Each row is a point. Each table stands for the endless flat space through its points: a line for two points, a plane for three, and so on. Write the one point that lies in both, or say that there is none.

First, 2 rows:
array([[-2, 20, 18],
       [-4, 30, 16]])
Second, 2 rows:
array([[-12,  19,   5],
       [ -8,  17,  15]])
They share: no point

First, 6 rows:
array([[-27,  20,   8,  -7, -38, -10, -18, -13],
       [-21,  26,  -7, -37, -29, -22,  17,  -1],
       [-28,  16, -12,  -3, -19,   1, -12,   0],
       [  2,  20,  23,  -1, -16, -22, -24,  -2],
       [ -5,  14,  11,  -3,  -3, -15, -14,   1],
       [  7,  20,  11,  10, -12, -10, -35,  12]])
Second (3 x 8):
array([[  4,  10,   0, -25, -30,   0,  -9,   1],
       [ -5,   9,  11,  -9,  -7,  -4, -11,  17],
       [-14,  12,   2, -21, -16, -16, -17,   5]])
They share: [ -5,  10,   6, -16, -15,  -6, -12,  10]

First, 6 rows:
array([[ -5,  -9,   2, -15,   3,   0,  18,  -4, -22,   3,  -5],
       [  1, -11, -14,  -2,  19,  12,  25, -15, -15,   8,   0],
       [ -5, -17, -15,  26,  17,   4,   5,   1, -29,   5, -16],
       [  4, -21, -18,  -5,  21,  29,  29, -10,  -5,  18,  -9],
       [ -2, -18, -14,  -5,  22,  31,  33,  -4,   4,  21,   4],
       [ -3, -18,   7,  -7, -10,  -8,  -2,   6, -41,   1, -40]])
Second:
array([[-14, -31,   0,  -3,  12, -10,  27,  15,   1,  22, -28],
       [-11, -27,  -2,  -1,  11,  -5,  24,  14,  -3,  17, -25],
       [ -6, -19,  -8,   4,  12,  -1,  19,  14, -11,   4, -18]])
They share: no point

First (2 x 18):
array([[-12,  16,  11, -16, -16, -11, -15,   6,  -6,  -7,  -1,  19,  17,
          1,   1,   9,   1,  10],
       [-17,  17,   7, -17, -14, -16, -18,   4,   0,  -2,  -4,  24,  23,
         -2,   1,   4,   6,   8]])
Second (3 x 18):
array([[ -7,  21,  23,  -5, -12,   2, -10,  -8,   4,  -4,  22,  18,  27,
          6,   9,  32,   4,  24],
       [ -3,  17,  25,  -7,  -8,  -2,   0,   2,  -4,  -8,  10,   6,  15,
         10,  -3,  22,  -6,  12],
       [-17,  16,  -2, -25, -37,  -8, -40,   7, -16, -14,   2,  38,  17,
         -9,  19,  12,   9,  24]])
They share: [ -7,  15,  15, -15, -18,  -6, -12,   8, -12, -12,   2,  14,  11,   4,   1,
  14,  -4,  12]

First (4 x 24):
array([[ 20,  13,  13,  29,  31, -15, -14, -10,   3, -31,  25,  -6,   9,
          1, -23,  -9,  18,  -8, -30, -33, -15, -11,  -3, -28],
       [ 31,  19,   4,  16,  -5, -14, -19,   0,   2, -18,  32,  -9,  -2,
          9,  -2,  -2,  20, -10, -18, -21,  -2,  -4,  18, -21],
       [ 18,   9,  15,   6, -12,  -6,  -6,   5,  -7,  -6,  22, -21,  -8,
         18,  -6,  16,   6, -17, -12, -14, -15,   0,   1,  -4],
       [ 39,  23,   0,  19,   2, -19, -23,  -5,  10, -27,  35,   0,   7,
          4,  -1, -13,  30,  -7, -18, -24,   4,  -3,  28, -29]])
Second, 7 rows:
array([[ 27,  46,  42,   0,  17, -24, -13, -18, -19,   6,  24,  -8,  14,
         24, -22,   6,  16, -36,   5, -27,  10,   9,  -6,  -7],
       [ 23,  44,   4,  -3,   3, -35, -11, -34,  -5, -30,  46,  31,  18,
          9, -25, -20,  14, -19,  12, -38,  10, -37,  -8, -20],
       [ 14, -24,  24,  29,  17,  21,   2,  18,  -1, -34,   3, -37,  -8,
         17, -10,   5,  26,   2, -33,  -3, -40,  11,  12, -25],
       [ 44,  42,  20,   9,  29, -37, -24,  10, -17,  -4,  17, -11,   4,
         -3, -34,  25,  22, -22,  -1, -37,  -2,  15,  14,   5],
       [ 13,  -1,  39, -22,  13,  10,  23, -36,  25,  -8,   1,  -8,  11,
         57, -15,  24,  16,  -9, -16,  -1,  -5,  11,  -4, -10],
       [ 18, -14,  13,  30,  15,  15, -14,   5, -11, -45,  27, -23, -17,
          3, -15, -26,  29, -10, -29,  -8, -29, -14,   4, -31],
       [ 32,  55,  28,  28,  17, -39, -29,  14, -39,  -5,  30, -11,  15,
         -6, -23,   0,  18, -30,  10, -43,  -2,   5,   5, -12]])
They share: [ 18,   7,  19,  12,  13, -10,  -3,  -5,   1, -20,  18, -12,   8,  11, -17,
   5,  13, -15, -15, -21, -19,   0,  -3, -11]

First:
array([[-12, -19,   5,  -8,  -5,  -3,   0,   6, -21, -14,  10,  -4,   9,
         -9,  -1,   0, -21,  -5,  -3,  -1,  -6,  -5, -10,  -7],
       [ -7,   1,   0,   7, -30, -18,  15,  21, -16,  11,  -5,  -4,  14,
          6,   9,  25,   9,  -5,   7, -16,   9, -20, -25,   3]])
Second (6 x 24):
array([[-11,  -9,   4,   9, -26, -15,   1,  15, -24,  -1,  -7,   4,  12,
          6,   2,  23,  -2,  -1,   0, -19,   2,  -7, -19,   6],
       [-16, -10,  18,  -5, -25, -10,  21,  32,  -9,  12,  32, -24,  35,
        -11,   8,  -3,   3,  -8,  30,  23,  11, -30, -16, -21],
       [-37, -12,  23, -15, -22, -25,  30,  18, -26,   2,  23, -21,  25,
         14,  -6,  16,   0,  14,  25,  24,  12,  -9,   6, -11],
       [  1,   7,  -2,  35, -30,  13, -13,  37, -26,  -5, -17,   6,  32,
        -20,   2,   3, -18, -27,  12, -15,  30, -29, -49,   8],
       [-11, -13,  25,  18, -50, -12,   0,  50, -23,  17,  28, -17,  52,
        -11,  11,  11,   7, -10,  31,   6,  15, -17, -24, -10],
       [-23,  -3,   2,  21, -26, -15,  -7,   8, -44, -17, -35,  20,   6,
         21, -14,  37, -14,   8,  -7, -30,  14,   6, -17,  25]])
They share: [ -9,  -7,   2,   1, -20, -12,   9,  15, -18,   1,   1,  -4,  12,   0,   5,
  15,  -3,  -5,   3, -10,   3, -14, -19,  -1]

First (6 x 24):
array([[-17,  24, -24,  28, -16,  34,  -2,  10, -14,   1, -11,   8,  11,
        -55, -25,  20,  21,  -6, -25,   5,   3, -41,  26,  -9],
       [ 15, -33,  20,  -1, -13, -11,  27,  -5,  -4, -12,   4,   1,  26,
         -4, -13,  -8,  -8, -15, -11, -12,  16,   1, -11,  -2],
       [-21,  -5,  10,   4,  31,  21,   4, -12,  -8,  18,  31,   7,  19,
         -7,   0,   2, -23,  12, -31,   4,  38, -20,   4,   3],
       [  2, -39,  19,  -6, -18,  23, -10, -24, -41, -36,  -7,   5,  -4,
        -18,   4,  -8, -25, -33,  -7,  10,  30,   6, -25,  -4],
       [-18, -13,  -1,  22,   0,  -7,  26,   4,   7,   2,   5,  -1,  32,
        -10, -14,   4,  -5,  15, -39,   8,  16, -28,   7, -16],
       [  1,   6,  -6,   7, -19,  58, -29, -17, -32, -17, -14,  -1, -16,
        -58, -19,  14,   6, -33,  -4,   8,  27, -14,  -1,  12]])
Second (5 x 24):
array([[ 13, -25,  19,  12, -19,  12,   5,  -1,  -8, -15,  -5,  -1,  21,
        -26,  -6,   5,   0, -15, -15,   5,  15,   6,  -7,  11],
       [-28, -35,   6,  18,   9, -15,  -4,  -9,  12,   2, -14, -34,  -5,
         -8,   1,  -1,  -5, -13,  -2, -34,  41, -15, -28, -12],
       [  1, -35,  16,   6,  -7,   1,  -3,  -6,  12, -22,  -9, -23,  10,
        -10,  -1, -15, -10, -30, -17, -13,  20, -18, -13,  -4],
       [ 12, -26,   7, -12, -11,   9,   0, -11,   8, -40,   1, -13,  15,
         -5, -15, -33, -19, -46, -26,  -4,  11, -41,   1, -17],
       [-13, -30,  15,  18, -14,   4,  29, -16, -19,   7, -17,  -5,  -2,
        -19,  -9,  18,  -4,  12, -14,  -5,  30,   9, -23,   4]])
They share: [  4, -21,   9,   6, -14,   9,  10,  -8, -11, -14,  -3,  -1,  14, -20, -14,
   0,  -5, -15, -15,   0,  20,  -8,  -7,  -2]

First, 5 rows:
array([[ 13,  -8, -17,   7,  13,  29, -15,  13, -27,  16,  22,  18,  -3,
        -13, -20,  11,  35,  11,  15, -30,   3,  -5, -32,   2],
       [-12,  54, -26,  31,   5,  -5, -17,  -4, -14,  13,  10,  15,  25,
         -9, -12,  -4,  13, -21, -10, -18, -14,  15,  -7,  10],
       [  8,  41, -14,  31,   8,  -6,  -1,  -5,  -6,  -2,  12,   7,  18,
         -2, -11,  -4,  -1, -31, -10,   9, -10,  22, -10,  16],
       [ 18, -12, -11,   6,  16,  29, -10,  14, -27,  10,  22,  16,  -4,
        -14, -18,   9,  31,   8,  17, -22,   3,  -2, -33,   2],
       [ 14, -10,  -7,   6,  18,  20,  -4,  19, -31,   6,  16,  12,  -8,
        -25, -16,   2,  26,  -1,  12, -17,   5,   7, -24,   4]])
Second:
array([[ 10,  22, -21,  14,   4,  16, -19,  13, -21,  28,  40,   4,  -4,
        -24, -27,   8,  28,  -8,   6, -12,  -3,  15, -12,  -2],
       [ 10,   2, -10,  14,   5,   5,  -3,   7, -24,   3,  10,  13,   3,
          2, -16,  -4,  19, -14,   2, -23,  -1,   8, -30,   7],
       [  1,  17,  -4,   0, -11,  20, -15,  21,  -4,  17,  34,   5,  12,
        -19, -32,  21,  38,  11, -20, -32,   5,   7, -36,  -1],
       [ 12,  20, -18,  10,  -3,  23, -11,  -5, -20,  15,  34,   5,  -3,
         -8, -28,  -6,  13,  -8,  -2, -25,  -9,  -6, -34,  -5],
       [ 13,  17, -13,   0, -20,  23, -15,   3, -19,  26,  52,  -4,  -9,
         -7, -41,  -3,  23,  -7,  -8, -35,  -7,  -2, -42, -16]])
They share: [  8,  14, -16,  17,  11,  12,  -9,   7, -20,   9,  16,  13,   5, -12, -16,
   3,  20,  -8,   3, -15,  -2,   8, -20,   8]

First, 6 rows:
array([[ 11,   6,  -8,  -4,   8, -15,  -2,  18,  17,   2, -17,  18,   3,
        -12,  -4, -30,  13,  -4,  21, -11,   4,   7,   5,  -7],
       [ 13,   7,  -8,   2,   8,  -6,  -4,  27,  11,  -4, -22,  10,  -3,
        -10,   2, -24,  13,   0,  20, -14,   3,  11,  11, -13],
       [ -9, -10,   1, -29,  28, -59,  -2, -28,  34,  21, -13,  24,   9,
         11, -16, -14,  18, -51,  18,  -3,  37,  22,  12, -29],
       [ 13, -10,  -5,   6,  17,  -6, -11,  32,  -3, -10, -32, -10,  -1,
          2,  13,  -8,   5, -16,  15, -11,  18,  26,  14, -36],
       [ 32,   9, -48, -14, -22,  -2, -19,  31,  21,  24, -45,  36,   8,
        -21,   6, -27,  26, -16,  14, -21,  -3,   8,   2, -21],
       [  5, -16,   3,   4,  23, -18,  -9,  22,  -1,  -8, -24,  -6,   7,
          4,   7, -16,  -5, -22,  19,  -5,  22,  22,   6, -30]])
Second, 2 rows:
array([[ 21,  -4,   4, -17,   7, -18,  -7,  12,  13,   1, -23,   9,  18,
        -12,   3, -13,   9,   1,   9,  -3,   2,  23,  -6,  -9],
       [ 17,  -8, -16,  -1,  15, -26,   1,  20,  13,  -7, -15,  -3,  -6,
        -16,  -5, -25,  29, -23,   5, -19,  22,   7,  10, -25]])
They share: no point

First:
array([[ 12, -17,   5,  -7,  10,  21,  -8, -13, -18,   3,  -7,   1, -13,
         17,  15,  -9, -16, -10, -19, -15,  24,  16,   5,  -5],
       [  2, -21,   0,   3,  12,  34,  -7, -17, -21,  -1, -11, -10, -21,
         25,  22, -10, -15, -20, -13, -14,  30,  26,  17,  -5],
       [ 30, -11,  16, -23,   4,   0, -15,  -1, -13,  11,   3,  22,   3,
          1,   4, -10, -23,   8, -35, -20,  18,  -2, -15,  -1]])
Second (3 x 24):
array([[ 18, -12,  12, -24,   0,  13,  11, -19,   5,  29, -28,  14, -23,
         15,  -5,  10,   1,  14,  -6,   9,   0,  14,  -7, -21],
       [ 22, -11,   2, -13,  29,  -2, -14, -10, -41, -25,  17,  -3,   7,
          9,  22, -22, -18, -23, -28, -35,  28,  -1,  -4,  -1],
       [ 20, -11,   8, -19,  17,   4,  -2, -12, -21,  -1,  -3,   3,  -7,
         11,  10,  -8,  -8,  -7, -18, -15,  16,   5,  -4, -11]])
They share: [ 20, -12,   6, -18,  12,   7,  -1, -17, -15,   5,  -8,   8,  -9,  13,   7,
  -4,  -9,  -2, -16, -11,  12,   8,  -7, -11]

First:
array([[  5,  19,  -7, -17,   3,  21, -19,   0, -22, -38,  17,  45,  -2,
         -4, -17,   1, -39,  -1,  -7,   2,   2,   4, -11, -26],
       [-30, -21, -22, -12, -12,   1, -34,  10,  18,  -8, -13,  10,   8,
          6,  23, -19, -19, -26,  28,   7, -13,  -1, -21,  -1],
       [  3,  24,   7, -16,  -7,   8, -15, -11,  11, -17, -21,  -3,  20,
        -24,  -2, -21,  14,   5,   8,  31, -15,   7,  18,   8],
       [  1,  21,   3, -15,  -5,  11, -15,  -8,   6, -20, -15,   5,  16,
        -18,  -3, -17,   3,   3,   7,  24, -12,   4,  11,   2]])
Second:
array([[-14,  11,  -9, -11,  -5,   8, -18,   4,   9, -25,  -7,  14,   6,
         -4,   9, -12, -18,  -3,   9,   8, -14,  -2,  -5,  -5],
       [  2,  -5,  -5, -15,  -1,  28, -18, -12, -11,  -5, -15,  14,  22,
         -4, -15, -16,  -6, -15,  21,  20,   6,  -6,  -5,  -5]])
They share: [-10,   7,  -8, -12,  -4,  13, -18,   0,   4, -20,  -9,  14,  10,  -4,   3,
 -13, -15,  -6,  12,  11,  -9,  -3,  -5,  -5]

First (5 x 24):
array([[ 28, -24,   8, -10, -12, -22, -20, -33,  10,  -8, -11,   3,  34,
         28, -19,  -2,  21,  18,  14,  21,  20, -15,  37,  -7],
       [ 23, -46, -17, -16, -26, -25, -24, -15,  -1, -13, -17,   1,  29,
          0, -13,  -1,  17,   4,  22,  42,  34,  23,  22, -47],
       [ 26, -47, -13, -13, -18, -20, -22, -25,   2, -18, -13,  -2,  34,
          4, -14,  -2,  26,  10,  26,  43,  37,  18,  25, -46],
       [ -5,   8, -17, -27,   2,  -5,  -4, -12,  -5, -33,   3,  29,  -9,
         -2,   5,  19,  27,  14,  19,  -7,   4,  12,  -7,  12],
       [ 15, -38, -23, -19, -26, -25, -24,  -6,  -5, -13, -17,   7,  19,
         -6,  -9,   3,  13,   2,  21,  35,  30,  28,  15, -40]])
Second:
array([[ 19, -16,   3,   2, -25, -24, -10, -24,  46, -21, -14, -14,  17,
         22, -13,   1,  30,   1,  19,   5,  27, -11,  44, -11],
       [  0, -23, -16, -16,  -9, -21, -22, -10,  -7, -15, -30,   7,  20,
          7,  -8,   5,  10,  20,   3,  -1,  20,  11,  13,   2],
       [  9, -38, -12,  15, -17, -18, -32, -23,  31,  -7, -34, -11,  28,
         26, -26,  -4,   8,   5,  -1,   8,  31,  -9,  18,  -2],
       [ 10, -20, -12,  -8,  -4, -34,  -4,   1,  15,  -5, -27, -30,  20,
         19, -12, -13,  17,  21,  13,   8,  36,  -5,  16,  -8],
       [ 19, -19,   2,   8, -30, -21, -15, -29,  52, -23, -13,  -8,  16,
         21, -17,   3,  33,   0,  17,   8,  23, -15,  50, -13],
       [  8, -11,   1, -18,  -3, -31,  -1,  -6,  15, -15, -32, -32,  25,
         24,   2,  -3,  10,   8,  15, -19,  42,  11,  14,   8]])
They share: [ 15, -19,  -8, -18, -16, -21, -18, -16,   1, -13, -11,  12,  17,  10, -10,
   5,  16,  10,  15,  17,  17,   5,  19, -11]

First:
array([[-17, -14,   4,  13,  -9, -22,  -4,  19,  13,  22, -12,   8, -17,
        -10,  22,  19, -10,  14,  25,   9,  26,  -4,   3, -11],
       [ -9, -38,  -4,  17,  11,  -2,  -4,  15,  29,  18, -28, -12,  -5,
        -18,   6,  15,  -2,  -6,   5, -15,   6,  12,  -5, -35]])
Second (3 x 24):
array([[ -5, -24,   4,   6,  -6, -17, -22,  24,  33,   3, -30,   9, -12,
         -8,  22,  20, -20,  -7,  14,  -7,   5,  10,  -7, -25],
       [-28, -31,  -9,  19, -20, -23,  -1,  18,   7,  27, -20,   3,  -4,
         -1,  29,  31, -11,  13,  14,  13,  19, -13,   6,  -6],
       [  0, -26,   5,   2,  -7, -17, -31,  27,  41,  -6, -37,  12, -11,
         -6,  24,  21, -26, -15,  11, -12,  -3,  15, -11, -29]])
They share: [-15, -20,   2,  14,  -4, -17,  -4,  18,  17,  21, -16,   3, -14, -12,  18,
  18,  -8,   9,  20,   3,  21,   0,   1, -17]

First:
array([[ -6, -33, -11,  -3,   3,  41,  11,  10,   3, -20,  10, -19,  -9,
          5,  -3, -12,  -5, -30,  -6,  -4, -10, -19, -17, -25],
       [-12, -14,  -3, -22,   5,  25,  14,   3, -14, -12,   0,   0, -32,
          5,   9, -18,   0, -25,   6, -22,   0,  -5, -21, -24],
       [-18,  23,  -8, -29,  -9,  -8,  -3,  18, -25,  -7, -31,  17, -39,
         32,  15,   5,  28,   5,   6, -24,  -5, -11,   6, -16],
       [ -4, -32, -11,  -4,   1,  37,  20,   5,   0, -20,  12, -18, -10,
          1,   5, -18,  -6, -35,  -6, -10,   0, -17, -21, -26]])
Second:
array([[ -8, -10,  -4, -13,  -6,  20,  11,  27, -11, -17,  -3, -12, -21,
         27,   1,   2,   8,  -2,   8,  -5, -13, -16, -13, -23],
       [-16, -13,  -8, -11,   0,  20,   1,  14,  -8, -13,  -8,   3, -21,
         19,   2,   1,  23, -15,  -6, -10,  -5, -14,   0, -22],
       [ -4, -19,   5,   0,   1,  15,  -3,   4, -15, -23,   4,  -2, -37,
          8,  12,   6,  28,  -2,   8, -13,   9,  -4,  -5, -20],
       [ 13, -10,  10,   1, -12,   9,   7,  23, -20, -30,  16, -33, -38,
         24,   6,   9,   2,  25,  36,   2,  -2, -14, -35, -23]])
They share: no point

First:
array([[ -7,  13, -21,   7, -13,  12,  -7,  13,  -2, -11, -14,  19,  -7,
         12,  24, -16,  10,  15,  -9,  -1,  26,  -5,  -7,  -7],
       [-15,  26, -40,  -5,  -4,  -6, -15,  21,  -5, -29,  -6,  28,  -4,
         16,   1, -23,   0,  16, -19,   9,  28,   4, -20,   5],
       [ -9,  13, -24,   3, -18,  14,  -5,  14, -10, -20, -14,  11,  -5,
          6,  23, -17,  10,   6,  -3,  -5,  27,  -2, -14,  -8],
       [  7,  19, -15, -13, -11,   4,   9,  21,  12,   7,  16,  15,   3,
         24,  -2, -18, -14,  21,  -3,   3,  -2,   1,  15,  -3]])
Second:
array([[ 28,  21, -37, -15,  -7, -11,  23,  -1,   5, -21,  10, -13,  -8,
        -11,  -1, -25,   1,  13,  33,   0,  17, -16,   3,   8],
       [-18,  -5,  -7,  -4, -26,  10,   7,  30,  10,   8,   1,   7,   7,
         26,  -1, -24, -23,   8,   0, -10, -10,  23,  -9, -26],
       [ 14,  30, -17, -15, -27,  14, -14,  27,  -3,   0,  28,  14,  -8,
         21, -14, -30, -15,  -1,  -5, -11,  14,  -1,  13,  -6],
       [-22,  13,  -7, -22, -44,  18, -11,  48,  -4,   0,  15,  25,  17,
         44,  -7, -12, -23,   6, -22, -12,  -6,  15,  11, -22]])
They share: no point

First (3 x 24):
array([[-26,  10,   0,  -8,   4, -16, -18,   0,   6,  22,  27,   8, -13,
        -24,  -5,   6,  -1,   5, -15, -17,  -3, -13, -15,  -8],
       [-14,  13,  22, -10,  21,   4,  -9,  16,  22,  18,   6,  18,   3,
          4,   7,  -7,   4,   2,  13, -16,  -6, -26, -10, -10],
       [-28,   7,  -6, -10,   1, -22, -21,  -2,   0,  24,  32,   8, -17,
        -30,  -7,   7,  -2,   4, -21, -16,   2, -12, -16, -10]])
Second, 7 rows:
array([[  5,  16,  37, -22,  -6, -38,  -9,   5,  23,   1,  40,  40, -36,
        -46, -18, -12, -17,  29, -38, -31, -12, -18, -22, -27],
       [-28,  -5,  17, -19,  13, -19,  -7,  14,  18,   6,  31,  28, -22,
        -18,   1,   1, -10,  17,  -5, -20,   0, -17, -33, -35],
       [  0,  22,  35, -11,   1,  11, -42,  -6,  -1,  20,  24,  16,  -5,
        -16, -23,  -5,  13,  17, -43,   0, -15, -23,  -2, -16],
       [-11,  -3,  39, -17,  18,   8, -51, -15,  -8,  12,  42,  22, -44,
          3,   7,  18,  22,  36, -32, -10, -11, -53,   2, -46],
       [-40, -24,   7,  -5,  37, -19,   7,  21,  10,  -8,  44,  36, -27,
        -11,   9,  15,  -1,   1,   9, -34,  -7, -18, -55, -32],
       [-21,   8,   8, -23,   8,  13, -30,   4,   6,  32,  12,   8,   9,
         -4,  -1, -12,  11,   3,  -3,  -2,  -1, -13,  -5, -22],
       [-37,   7,  -5, -43, -12, -38,  21,  35,  50,  22,   4,  22,  12,
        -37,  -3, -36, -44,   8,  22, -16,  21,  21, -40, -30]])
They share: no point

First (2 x 24):
array([[-34,   3,  -8,  -5,  -4,  10,  -6,  29,  -3,  -4, -12, -17,  -6,
          5, -10,   1, -15, -16,  -9, -16,  20,   2,  -8, -13],
       [ -4,  15,  10,   1,   8,  28,   0,  11,  21, -28,  -6, -23,  30,
         29, -28,  31,   9, -10,  -9, -16,  -4, -22,  22,  -1]])
Second, 2 rows:
array([[-16,  11,   6,  -6,   7,  14,   0,  24,  12, -15,  -6, -24,  16,
         12, -22,  19,  -4, -18, -10, -21,  11, -10,   2, -12],
       [-13,  13,  11, -10,  12,   9,   3,  28,  15, -14,  -3, -28,  20,
          7, -25,  22,  -5, -23, -11, -26,  14, -10,  -3, -17]])
They share: [-19,   9,   1,  -2,   2,  19,  -3,  20,   9, -16,  -9, -20,  12,  17, -19,
  16,  -3, -13,  -9, -16,   8, -10,   7,  -7]
